Each wall is flat, endless, passes through zero and stands at right angles to its row. A trip goes straight from one point to another. List the walls that it crosses, first one first.
(in the rows, 128 means zero)

Walls:
(1): [154 127 168]
(2): [120 149 130]
(3): [154 171 122]
(4): [146 146  77]
(5): [134 157  93]
(6): [132 168 134]
(7): [106 186 149]
(8): [134 144  84]
Trips:
[145 159 116] to [134 146 114] -> none
[111  83 144] to [126 119 110] -> 1, 8, 4, 5
[ 77  76 116] to [124 133  86] -> 8, 4, 5, 3, 2

Walls:
(1): [121 130 100 184 113 128 126 123 130 127 130]
(2): [154 141 124 178 120 148 119 134 103 143 134]
(3): [ 85 114 114 127 101 127 125  86 137  71 106]
(4): [116  86 130 144 126 150 107 108 115 100 142]
(5): [119 137 114 107 160  74 124 166 124 135 149]
(6): [161 151 183 126 174  94 127 148  93 132 123]
(7): [114 124  78 115 137 112 148 140 136 127 162]
(8): [127 108 121 155 144 128 148 147 175 107 154]
(9): [106  90 203 180 129 164 138 151 166 117 126]
Trips:
[146 131 124 182 173  96 114  74 125 143 129] to [122 109 143 130 176 151 148 177 136 156  72] -> 9, 4, 1, 2
[137 101 122 110 109 102 121 131  83 115 101] to [155 133 155 101 144 122 119  85 113  68 112] -> 5
[128 133  82 160 116 120 135 147 107 115 132] to [ 98 145 125 133 112 167 192 133 130 114 190] -> 5, 9

Walls:
(1): [127 113 100 169 131 119 152 133 128 162 135  65 169 164 190 158  71 145
 141 129 108  91 134 128]
(2): [114 105 127 133 132 157 143 117 149 150 149 163 100 148 158 130 196 127
 109 112 128 142 138 104]
(3): [160  90 128  97 135 120 126 159 143 134 174 202 174 144 147 121 121  86
 108 182 144 107 156 159]
(4): [140 145 117 114 133 129 130 122 139 131 175 139 113  83  88 157  90 132
 155 163 120 132 117 147]
(5): [136  93 170  85 102  99  99 149 128  90  66 110 108 148 103 142 146 107
 126 108 135 172 147 107]
(6): [162 154 149 113 128 149 150 118 117 115 153 165 158 103 161 136 149  87
  77 133 159 109  89 115]
Trips:
[109 116 157  99 137 150 133 120  99 132 119 136 139 127 155 110 144 122
 144 132 117 135 124 115] to [175  86 113 103 109 131 151 194  90 147 170 155 103 141 131  98  97 136
 138 172  96 144 148 154] -> 4, 6, 5, 1, 2
[ 91 129 152 161 133 118 182 168 157 167 156 142 161 132 134 132 157 101
 144 145 133 109  86 114] to [198 110 133  84 122 127 155 108 137 121  75  92 122 129 118 110  43 112
 147 123 133 121 120 117] -> 4, 2, 5, 3, 6
[139 135 103 128 113 108 123  74 131 133 120 103 170 104 148 122 116 119
 130 121 115 117 132 119] to [ 99 196 127  97 155 156 144 155 159  89 131 133 109 101 117 149  99 141
 124 146 156 144 123 141] -> 4, 1
[ 67 116  67 101 102  90 170 119 154 189 104 123 133 132 118 102 104 177
 116 209 135 132 126 156] to [131  94 115 168 159  69 146 115 148 130 145 131 148 135 163 154  63 106
 143 141 117  94 132 154] -> none
[185 124  99  95  94 164 114 148 141 139 115  94 114 116 164 171  96 163
 148  76 135 124 125 124] to [ 97 127 158 149 146 158 125 146 131 163 145 149 107 109  78 118 144 126
  85 116 121 156 137 131] -> 2, 1, 5
[ 99  94 146 118 118  95 131 162 150 190 122 163 123 148 128 114  98 115
 171  85 118 136 102 138] to [ 89 132 137 138  92 111 197  78 121 117 133 114  78 145 111 159 178 116
 128 153 139 106 138 159] -> 3, 1, 4, 5
